Each row of a before or after table is a point. One or more steps were done to the points. Then noise was added and the rows were shuffled. The steps act on columns, c1 being the first. Name the steps. A step turns or swaps two columns, mirrors them in a line or flattens them onto one, adds a multiple of one to another, or multiplies or shifts one. Angles are multiples of 10 degrees, from the lower column toward the higher: turns from -170 to 170, lines from 10 to 170 but not 90. Use the fewest steps. Two steps may share a column if one is a turn and the other turns, adds or multiplies; they go together, in the order done. Otherwise the lowest column goes first.
In the rows, zero is written as 128.

Before, 8 rows:
[[139  76]
 [201 113]
 [199 121]
 [138 118]
 [160 136]
 [166 156]
 [102  87]
 [154  97]]
After, 8 rows:
[[133 129]
 [ 74 108]
 [104 126]
 [175 130]
 [121 111]
 [135 141]
 [175 120]
 [111 107]]
Steps: shift c1 by -30; multiply c2 by 0.4

Before (10 x 6):
[[ 87 140 123 126 133 119]
 [154  95 174 183 158 164]
 [113  68 149 167 131  77]
 [ 81 136 139 135  73 109]
 [171 142  99 159 131  98]
 [ 97 100 101 180 101 149]
 [155 112 180 144 165 109]
 [171  69 101 134 164  89]
 [150 125 134 151 128 140]
 [107  94 114 156  76 137]]
After:
[[113 220 125 172 131  71]
 [149 122 123 151 129 118]
 [158 156 135 152 168 115]
 [ 82 135 181 165  69 145]
 [ 84 130 121 121 134 149]
 [168 211  73 100 167  68]
 [153 124 115 186 160  67]
 [170 143  82 140 132 164]
 [100 133 101 173 103  80]
 [106 149 146 169  77  78]]
Steps: multiply c2 by 1.6; turn c2 and c6 by 120 degrees; add -1 times c5 to c3; turn c3 and c4 by 30 degrees

Before (8 x 11):
[[ 88 105 161  97 147 104 160 177 179 134 132]
 [127 117 123 161 100 111 111 119  53 155 131]
 [130 119 147 146 150 153  87 102 143  59 119]
 [139 182 154  87 113 158 107 101 151 154 173]
 [149 132 127 101 116 135  60  91 146 155 133]
 [148 121 153 107 103 155 176 119 180 154 138]
 [145 178 144  81 120 143 179 110 149 141 117]
 [ 95 128 132  98 101 116 177 223 126 109 118]]
After:
[[123 118 135 154 149 140 127 103 151  79 108]
 [140 178 138  30 122 141 128 109 161 162 110]
 [130 181  79  33 112 147 127 101 165 175 111]
 [152 132 123 100 116 128 127  90 156 176 129]
 [ 81 129 137  97 101 143 128 222 125 128 122]
 [ 93 103 119 121 146 108 127 175 210 154  96]
 [135 120 114 112 104 158 127 120 210 173 105]
 [138 116 126 173  99 108 128 119   8 176 133]]
Steps: add 0.5 times c8 to c6; turn c1 and c6 by 30 degrees; add -1 times c2 to c4; mirror c3 and c11 in the line at 130 degrees; multiply c7 by 0; multiply c9 by 1.6; shift c10 by 20

Before (12 x 18):
[[ 78  88 134 121 132 115 123 105 156 120  98 130 114 140 120 104  77  89]
 [ 53 114 137 147 159 116 132 154  98  84 143 123 126 231 113 136 111  93]
 [172 115  84  76 132 110 159 122 101 139 156  44 131 115 124 140  48  87]
 [158 107 135 144 101 117 129 158 119 133 147 142 139 115 127 140 122  88]
 [154 119 149 135  95 158 138 154 135  93 146 146 122 139 122 136  78 105]
 [123 113 130 151 104 156 134 139 101 143 124 139 116 185 120 132 119 111]
 [159 109 147 127 101 124 124 122 102 102 123  82  93 128 115 135 130 109]
 [153 100 149 155 183 120 134 152 101 122  75 133 113 133 136 107 123 126]
 [170  60 146 151 104 161 124  81 135 119 155 158 134 118 211  97  85 176]
 [175 110 147 142 113 116 156 145 104 141 145 111 128 113 112  37 121 101]
 [145 115 133 125  95 117 131 112 121 127 107 142  58 111 171 116 128  94]
 [150 109  97 100 138 142 129 168  99 138 157  93 115 115 126 127 114 114]]
After, 12 rows:
[[ 39 113 248 148 146 103 109 149  91 106 142 125 126 230 112 135 171  64]
 [ 69  88 207 121 142 104 139 105 153 154 102 132 114 140 120 106 173  99]
 [150 115  33  77 123  93 152 158 102 188 144  44 131 116 124 140 182 165]
 [153 115 105 124  93 105 138 115 134 128 107 140  58 111 171 117 129  98]
 [175 100 101 155 170 111 100 129  85 126  78 134 112 132 136 107 136  86]
 [134 107  75 101 129 156  99 158  97 145 156  91 114 117 124 126 132 156]
 [178 118 103 134 101 187 114 153 146 131 141 147 122 140 122 135 190  94]
 [197  60  74 151 109 193 171 109 142 150 156 159 135 118 210  98 167 141]
 [183 109  92 127  92 121 130 119 114 107 126  82  92 126 116 135 143 110]
 [123 114 137 151  96 183 120 136 111 145 122 139 118 185 120 133 126  77]
 [174 107  86 145  99 104 107 150 129 134 146 141 138 115 128 139 129  65]
 [203 110  68 142 106 103 129 164 110 142 134 110 127 112 112  37 123  80]]
Steps: multiply c1 by 2; turn c1 and c3 by -50 degrees; add -1.5 times c4 to c18; turn c5 and c9 by -20 degrees; multiply c6 by 2; turn c7 and c11 by -20 degrees; turn c7 and c8 by 60 degrees; mirror c10 and c17 in the line at 160 degrees

Before (8 x 32):
[[161 181 145 176 170  99 154 143  63  83 152  79 146  89 136 116 155 196
  187 127 109 146 193 136 183 184 144 126 122  90  88 103]
 [ 89 112  88  98 169  73 168 113  96 129 114 146 105 190 199 168  92 127
  112 204 129  97 131 115 167 160  92 183  47 136 193 139]
 [122  86 105 182  96 122 112 122 111 194 100 165  92  95 152 111 178 167
  144 133 137 107 144 119 164 109 140 141 151 164 105 141]
 [175 159 150  99 146  97 155 135 144  89  64  63 153 131 178 193 167 118
  130 150 109 122 175  92 124 119 154 178 114 110  88 184]
 [119 176  96 116 168  90 138  75 149 138 109 129 112 192 157 103 145 122
  158 199 162 105  96 104 130 186 158 101 110 150 139 147]
 [140 150 175 114 177 164 145 161  95 190 116 151  85 177 107 120 110 126
  147 103 102  94 136  91  89  84 176 148  73 106 141 133]
 [ 89 149 142 103 103 123  98  55 101 155 156 127  87  80 134  82 105 109
  131 113 154 132 114  89 136  86 172 152 135  70 196  76]
 [143  87  66 200 111 112 120 163 166 104  90  85 179  89 138 144 169 110
  163 146 142 114 179 121  99 133 127 136 141 147 116 110]]
After (8 x 32):
[[123  64 108 125 127 122 113 101 150 194 100 163  76  96 154 113 186 168
  142 130 138 110 144 120  98 162 143 141 140  87 126 144]
 [120 172 100 116  89  89 134 184 131 140 108 130 109 191 159  99 139 121
  157 200 162 104  94 104 103  69 156 102 128 101 143 143]
 [145  51  65 111 126 112 118  98  85 101  88  85 169  90 138 142 167 109
  162 145 144 115 178 122 152 118 130 134 144  97 131 111]
 [141 150 174 113 189 166 149 164 121 191 118 148  92 178 108 119 104 126
  145 102 103  95 134  92 182 137 176 147  65 146 134 134]
 [176 169 147 125 123  96 156 139 104  87  64  62 143 129 179 193 181 117
  130 150 108 121 173  92 133 125 157 178 114 146 102 184]
 [160 137 143  46 192 100 156 163 159  83 154  80 131  91 136 117 167 200
  188 126 109 147 193 134  59  91 141 125 134 142 102 100]
 [ 90 138  89 164 149  75 170 172 151 130 114 148 124 192 202 167  72 130
  112 203 130  97 134 119  79  82  91 181  58 130 176 138]
 [ 87 161 141 114  88 122  99 128 199 157 155 128  98  80 134  81  82 107
  133 113 154 132 115  86 137 170 170 154 118 182 183  76]]
Steps: turn c2 and c4 by 40 degrees; turn c4 and c30 by -160 degrees; turn c5 and c8 by 110 degrees; turn c5 and c9 by 140 degrees; turn c17 and c31 by 20 degrees; add -0.3 times c17 to c13; turn c25 and c26 by 160 degrees; turn c26 and c29 by -20 degrees

Before:
[[ 86  96  68 153 132  71 109 144 131 106 109 181 155 157  95 162 126  98
  137 141 163 121  89 167 185  85 161 193 103 164 109 184 135 103  64 114
   91 121  95  87  87 149  68 152 145 174 114 103 154 102 102 122 129 159
  156 113  97 135  83  68 103 147 174  88]
 [176  90  99 135 119 119 132 113  47 105 195 124 152  69 146  98 115 141
  169  84  82  95  91 145 137 163 161 159 133 111 143 125 141  79 140 118
   94 119 173 112  64 174 163 184 154  92 113 124  78  67  98  71 194  89
  126 144 164 105  76 161 122 128 143 151]
 [161 156  85 156 102 133 152 127 150 170 114 107 153 154 155 112 132 115
  159  60 109 129  89 181 109 153 175 126  90 131 151 156 141 177 133 183
  121 155 172  53 171 160  80 181  98 117 193 152 134  94 150 113 153  86
  132 139 123 111 103  99 128 148 159 129]
 [120 188 131  92 134 148 170 147 122 170 183 100  92 129 114 116 139  61
  122 108 123 163 183 198 152 176 106 127  94 171 184 114 118 141  75 110
  193 101  86 147 100 113 129  90 192 186 125  99  89 158 150 131 104 152
  156  80 150 104 115  91 156 129 118 152]
 [152 117 106  42 158 105 157 197 154 119 132 106 198  46 176 136  72  87
  164  94 141 158  89 171 121 128 133 153  77 149 100 161  87 152  84 148
  140 138 151 118 106 181 111 118  96 148 120 161  59 138 148 149 119 153
  152 148 175 129 158 180 137 117 129  92]
 [ 77 159 153 128 175  74 159 141  94 113  83 110 100  53 188 129  78 137
  107  66  74 121 155 152 134 177 168 116 162 107 108 185  67 134 163 178
  169 134 167  63 142 172 132 108 126 119 144 125 158 106 131 148 120 146
  106 124 142  90 122 160 134 139  93 110]
 [ 98 131 148 149 113 129  88 117 158 185 141 182 110 119 106 167  75 109
  138 131  72 110 155 180 154 108 116 152 100  86 109 160 153 137 130 119
  135 163 144 106  67 164 144 103 197 156 174 146 129 129  92 112 187  97
  168 169 138  55  88 161 154 125 134  80]
 [174 187 145 102 214  75  79 121 136  97 112 155 123  93 100 171 149 105
  131 124 136 133 167 142 147 150 161  83 160 114 175 113 105 102  80 184
   83 129  76 162 135 120 110 131 101 155 198 102 142 102  89 143  92  61
   75 183 142  66 116 129 145 209 125 127]
 [142 169 153 146 162 148 117 113 136 157 156 155 187 124 146  82 115 155
  145  95  76 194  81 154 148 152  90 119 149 117 134 141 121  81 112 130
  101 100  96 149  86 178 150 151 178 182 204 178 106  94  90 106  91 153
  145 100 142 102 102 110 129 189 134 127]
 [176 118 113  97 131  79 115 138  78  97 172 101  94 110 203 119  86 152
  128  65 119 195 177 124 115 159 172 129 159 128 119 138  59 119 133 173
  194 187  96 157 114 137 118 159 145  90 124 190  84  81 173  93 132 125
  103 144 150 117 174 174 206 125 129  83]
 [105 130 137 130 207  85  75 105  85 162 143  92 159  93 187 135 133 168
   76 131 114 105 164 151 121  90 149 184 107 153  86 150 159 107  62 155
  107 144 123  81 111 179 127  99  91 133 202 134 107 173 163  70 126 123
  120  80  70 135 173 149 163 184 110 136]
 [156  84  92 146 185 150  61 137  68  90 107 103 124 138 119 124  93 124
   94 144  96 179 149 208 124  98  97 113 144 123 106 166  57 108 120 153
  166 144 165 127 126 130  82  81 168 189 184 177 152 104  78  90 109  59
   91  98  74 135 122 162 131 131 160 171]
 [155 182 120  92 201 138 163 111 127 117 110 120 119 113 152 164 136 132
  172 148 162 113 153 137 106 145 148 191 158 121 186  86 130 119  82 116
  176 105  78 149 170 186 172 121 156 120 106 149 151 122 103 118 152  87
  163 178 127  95  72 100 147 218 108 127]]
After, 13 rows:
[[153 186 120  91 151 135 163 118 121 194 113 121 124 108 152 167 135 134
  166 149 163 109 122 136 114 151 151 195 156 128 187  85 130 122  80 117
  168  93  84 151 189 180 165 145 154 118 102 148 154 125  97 124 153  85
  164 179 107  96  70 101 144  45 105 122]
 [160  85  89 142 167 153  62 136  64 174 110  99 118 138 123 126  95 126
   90 150  99 179  68 205 124 102 100 115 146 117 111 163  59 106 118 154
  149 153 163 124 134 127  82 187 172 191 183 176 154 107  76  94 109  56
   93  94 115 142 120 163 133 133 164 170]
 [173 188 149 104 145  77  77 125 139 217 106 153 122  98 104 166 146  97
  127 118 132 132 129 144 146 153 160  86 160 119 176 107 107  98  84 183
  100 115  79 166 195 128 110 156  97 156 200 104 139 104  85 141  98  59
   79 185  91  70 117 124 140  88 121 127]
 [ 98 125 151 154 170 127  89 115 158  98 143 179 109 116  99 173  77 110
  137 125  73 110 139 173 154 105 116 157  96  84 107 161 152 136 129 117
  138 165 136 106 159 166 147  86 203 157 172 143 125 128  95 116 187 100
  168 164  97  52  88 165 153 183 135  81]
 [ 71 156 152 132 154  74 158 138  92 164  80 112 104  58 191 126  76 136
  105  66  71 121 137 155 130 174 168 120 165 106 106 184  70 137 168 178
  160 138 168  61 129 172 132 161 128 117 146 122 156 106 131 144 114 146
  104 131  96  94 122 163 141 106  90 110]
 [185  88 100 135  69 120 129 116  46 135 192 133 158  69 149  97 118 145
  175  87  77  96 169 146 134 164 155 160 137 114 146 127 141  78 145 123
  103 136 179 113 164 176 154 115 160  87 118 119  77  66  96  74 195  88
  121 141 152 102  75 162 120 186 143 159]
 [143 166 145 148 138 149 114 122 139 162 153 154 192 118 142  81 118 155
  141  96  76 193 147 152 155 148  87 117 150 117 129 142 118  84 105 124
  108  93  99 154 197 180 153  93 176 179 200 184 103  96  89 102  81 154
  142 102 171 102 105 107 130 132 138 122]
 [150 118 110  47 141 105 158 198 149 161 140 101 207  45 176 144  68  90
  166  93 135 157 173 170 119 126 128 153  83 149 102 160  84 151  85 145
  139 141 147 119 129 183 109 138  92 143 113 157  50 140 146 147 119 151
  153 146 154 122 162 187 132 153 131  92]
 [ 99 125 137 130 197  84  74 103  86 190 147  88 158  92 189 135 132 164
   80 134 107 103  63 153 121  88 143 181 110 155  88 154 159 112  64 160
  109 140 123  78 184 178 125 115  90 135 201 135 105 180 160  77 126 122
  119  76  95 132 174 154 166 112 112 140]
 [157 159  85 146  96 136 154 123 151 113 117 112 149 155 158 110 130 122
  162  62 102 125 128 178 108 153 174 126  92 128 148 161 138 180 135 179
  126 160 163  47 124 157  72  63  98 121 198 150 133  99 151 110 155  93
  130 138 165 113 100  98 127  81 163 130]
 [ 81  93  73 156 103  74 105 143 126 144 113 177 159 163 101 157 126  93
  140 140 167 120  98 166 194  83 163 192  99 164 108 187 131 104  59 114
  106 117  93  83 165 151  61 135 146 179 121 104 152 107 102 118 128 160
  153 118 173 137  80  71 100 157 172  89]
 [172 120 109  96  89  84 117 135  79 144 170  99  97 109 206 120  89 155
  126  64 116 193 139 122 119 165 174 128 157 129 111 138  59 116 126 172
  172 179  84 160 134 136 116 136 136  94 127 190  82  78 181  89 131 125
  100 136  77 117 169 179 208 141 129  87]
 [128 191 126  96 178 148 170 148 120 120 184  97  98 121 113 115 136  57
  121 110 126 166 141 202 160 169 105 126  96 167 187 123 122 148  74 115
  174  93  95 149 142 110 128 111 193 189 131  91  86 158 150 137 110 153
  155  83  81 108 114  90 158 153 123 158]]
Steps: turn c10 and c44 by -120 degrees; turn c5 and c10 by 70 degrees; turn c23 and c57 by -100 degrees; multiply c37 by 0.7; turn c38 and c39 by -10 degrees; turn c41 and c62 by -120 degrees
